Each row of a before or after table is a point. One or more steps were done to the points. Then noise was added and the rows were shuffled. The steps act on columns, c1 being the first. What was done? A step turns or swaps two columns, mirrors them in a line or flattens them onto one, adds a multiple of one to another, or multiplies or shifts one. Angles are multiples of 10 degrees, from the lower column toward the higher: turns from -170 to 170, lines from 10 to 170 but not 90. Use the fewest steps. Two steps may share a column if one is a turn and the other turns, adds or multiplies; they go together, in the order done. Otherwise the lowest column goes first.

Before (12 x 2):
.15 -.14
.02 -.31
-.15 -.51
-.10 .13
.15 -.53
-.11 -.20
.64 .23
-.16 -.38
.15 .26
.31 -.43
.27 .01
.34 -.24
After:
-.04 -.26
.43 -.21
.12 .23
-.33 .50
-.05 .55
-.31 .20
-.38 .37
-.18 .31
-.06 .13
.08 -.01
-.31 -.13
.11 .41
Steps: shift c1 by -.20; multiply c2 by -1

Before:
-.59 -.07 -.21 -.38 -.19 -.18
.44 -.42 .25 -.32 -.24 -.12
-.60 -.40 .09 -.25 -.18 -.02
.42 .77 .03 .02 -.06 -.19
.38 -.43 -.38 -.57 .36 -.07
-.39 -.22 -.39 -.17 -.26 -.03
-.20 .17 .45 -.03 -.18 -.08
.13 -.28 -.19 -.10 -.01 .03
.41 -.32 .40 .01 .20 .45
.22 -.09 -.26 -.15 .34 -.09
-.10 .12 .91 .09 -.18 -.12
-.03 -.38 .13 -.01 -.22 -.27
-.13 -.42 -.27 .09 .17 -.24
After (13 x 6):
.58 -.07 .23 -.34 .02 -.07
.40 -.40 .44 -.25 .00 .07
.31 -.42 -.12 .10 .07 -.25
-.47 .10 .75 .07 .00 -.05
.00 -.45 -.53 -.57 .07 -.16
-.07 -.42 .12 -.01 .03 -.21
.02 -.28 -.25 -.10 -.03 .05
-.56 -.33 .06 .01 -.10 .32
-.51 -.44 -.07 -.33 .00 .00
-.01 -.11 -.36 -.10 .09 -.18
.53 -.21 -.02 -.20 -.02 .07
-.36 .79 -.26 .04 .01 -.16
-.14 .18 .48 -.01 .05 -.02
Steps: mirror c1 and c3 in the line at 110 degrees; flatten c5 and c6 onto the line at 110 degrees

Before (13 x 12):
-.23 .25 -.30 -.01 -.27 -.41 .34 -.40 -.05 -.37 -.53 -.19
-.10 -.12 .28 .01 -.01 .13 -.36 .20 .06 -.03 -.49 .29
-.03 .46 .02 .31 .24 .21 .24 .27 .14 -.49 -.07 -.29
-.06 .00 -.23 -.02 -.14 .14 -.55 .08 -.06 .32 -.11 .08
.44 .05 .15 .11 -.07 .00 -.06 .01 -.33 -.18 -.46 -.15
-.21 .32 -.11 -.40 -.28 .02 .20 .09 -.04 .21 -.37 -.39
-.07 .64 -.25 .27 -.37 -.33 -.28 -.02 -.24 -.07 -.23 .43
.48 .29 -.29 -.15 -.50 .36 -.30 .18 .54 .34 -.32 -.15
.29 -.25 .15 -.25 -.53 .03 -.20 -.21 -.22 .12 -.18 .29
.39 .55 .25 .17 .01 .11 .18 -.46 .40 .26 -.33 -.36
-.15 .35 -.24 -.17 .20 .37 .02 -.04 -.02 -.01 -.63 .45
-.29 -.15 -.23 -.02 -.05 -.34 .16 .36 -.06 .37 -.07 -.01
.36 -.04 -.05 -.39 -.13 -.25 -.53 .12 .40 .28 .03 .10
After (13 x 12):
-.10 .33 -.11 -.38 -.18 .00 .20 -.02 -.04 .74 .45 -.40
.03 .25 -.30 -.23 -.34 -.37 .33 -.45 .12 .43 .51 -.18
.11 .30 -.28 .00 -.02 .48 -.32 .39 .36 .81 .62 -.15
-.17 -.13 -.23 -.18 -.01 -.37 .17 .17 .07 .46 .08 -.01
.23 .56 .23 .24 -.28 .26 .19 -.19 .34 .77 .16 -.33
-.05 .02 -.23 .04 -.04 .09 -.56 .04 -.10 .51 .18 .10
-.06 .48 .01 .43 -.15 .24 .24 .20 .08 -.37 -.17 -.29
.13 .04 .15 .12 -.36 -.12 -.05 .24 -.31 .50 .29 -.13
-.02 .63 -.25 .09 -.03 -.39 -.26 -.02 -.10 .27 .44 .43
-.03 .36 -.22 .00 -.67 .35 .01 -.09 -.15 .92 .14 .44
.15 -.26 .14 -.23 .12 -.03 -.17 -.02 -.22 .40 .57 .28
-.07 -.12 .29 .09 -.43 .14 -.36 .12 -.01 .72 .26 .30
.09 -.05 -.05 -.52 .12 -.11 -.54 .24 .49 .25 .13 .12
Steps: turn c1 and c8 by 30 degrees; multiply c1 by 0.4; add 0.5 times c6 to c4; turn c6 and c9 by -20 degrees; add -1.5 times c11 to c10; turn c5 and c11 by -120 degrees
